Each row is a point. The window is the flat piece filled in between its corners: a triangle in 3 columns, a solid with four corners in 4, and so on. A path goes straight from each point to the next, and from the last back to the first. List the points from which the path goes on through the window.
(in the rows, 128 means zero)

Window (4 x 4)
[[115 137 154 102]
 [ 90 126  89 151]
 [156  89  83 130]
 [169 208 171  59]]
Path:
(1): [118 193 141  64]
(2): [206 178 189  86]
(3): [145 136  97 193]
(4): [121 135 103  76]
(5): [128 180 169  51]
(6): [166 165 143 111]
(7): [126 146 140 168]
(8): [100 115 110  71]
(9): [131 107  71 118]
(10): [105  94 146 172]
(11): [156 148 107 160]
(12): [104 107  92 121]
(13): [145 116  92 101]
(14): [139  75 130 190]
(15): [129  96 147 159]
(16): [106 140 112  80]
Through the window after points: 1, 5, 7, 11, 13

Window (6 x 6)
[[156 122  54 127 109  81]
 [151  80 169 156 155 136]
 [154 140 129 179 105 176]
 [157 220 183 107 119 221]
 [143 115  54 147 146 136]
 [173  68 161  80 114 164]]
Path:
(1): [178  95  98 157 126 140]
(2): [187 118  82 136 124 121]
(3): [117  74  80 126 104  82]
(4): [ 80 107 119 142 110 181]
(5): [219 103 138  89 138 113]
(6): [184 117 170 158 136 167]
(7): [107  92 126  85 131 165]
(8): [146 137 175 112 103 173]
(9): [169 146 148 166 189 167]
(10): [197 131  73 121 113 142]
(11): [132 103 126 141 130 153]
(12): [ 98 189 137 124  90 124]
Through the window after points: 8, 10, 12

Window (8 x 8)
[[142  72 163 166 105 128  84 159]
 [107 111  47 135  97 207 143  98]
 [ 91 154 125  85 107 171 191 141]
 [ 19 123 180  99 141 134 157  90]
 [ 87  96 131 111 101 165 208  64]
 [171 147 140 160  87  85  68 144]
 [196 134 105 131 153  81  93 169]
 [ 92 181 243 160 192 108 179 121]]
Path:
(1): [110 147 201 130 144 128 133 114]
(2): [103 148 136 205 154  94 232 138]
(3): [128 139 122 158 100 114 132 129]
(4): [138 130 158  97 112 129 112 128]
(5): [164 139 137 123 132 128 109 119]
(6): [ 98  95 115 145 119  96 145 159]
(7): [109 103 148 180 129 107 124 174]
(8): [156 115 172 122 111 141 101 105]
Through the window after points: 1, 3, 5, 7

Window (9 x 9)
[[128 103 128  80 148 133  98 171 211]
 [129 108 168  95 185 149 124 148 151]
 [125 139 146 161  84  72 147  53 123]
 [152  53 138 111 179 109  61 137 148]
 [122 155 123 125 101  89  98 108  83]
 [112 132  59 146  27 191 186  81  90]
 [176  90 174  43 116 121 133 153 145]
 [151 118  73 163 144  72 143 123  94]
 [179 171 114 199 110 101 104  76 116]]
Path:
(1): [125 103 172 121  97 146 151 155 127]
(2): [133 150  73 124 121  86  94  68 137]
(3): [126  77  88  95 147 113 140  66 164]
(4): [155 114 161 141 113 146  68 199 111]
(5): [153 128 159 183  75 110 146 126 126]
(6): [133 134 100  94 127 112 123 110 123]
(7): [153 167 100  86 179  95 117  63  55]
(8): [151  73 160 179  65 135 129 160 185]
(9): [118 121 143 141 142 125 134 148 131]
(10): [195  96 104  64 187 100 114  79 131]
(11): [169 117 138  65 174 120 117 108 169]
(12): [110  86 158 154  94  78  72 190 133]
Through the window after points: 1, 3, 9
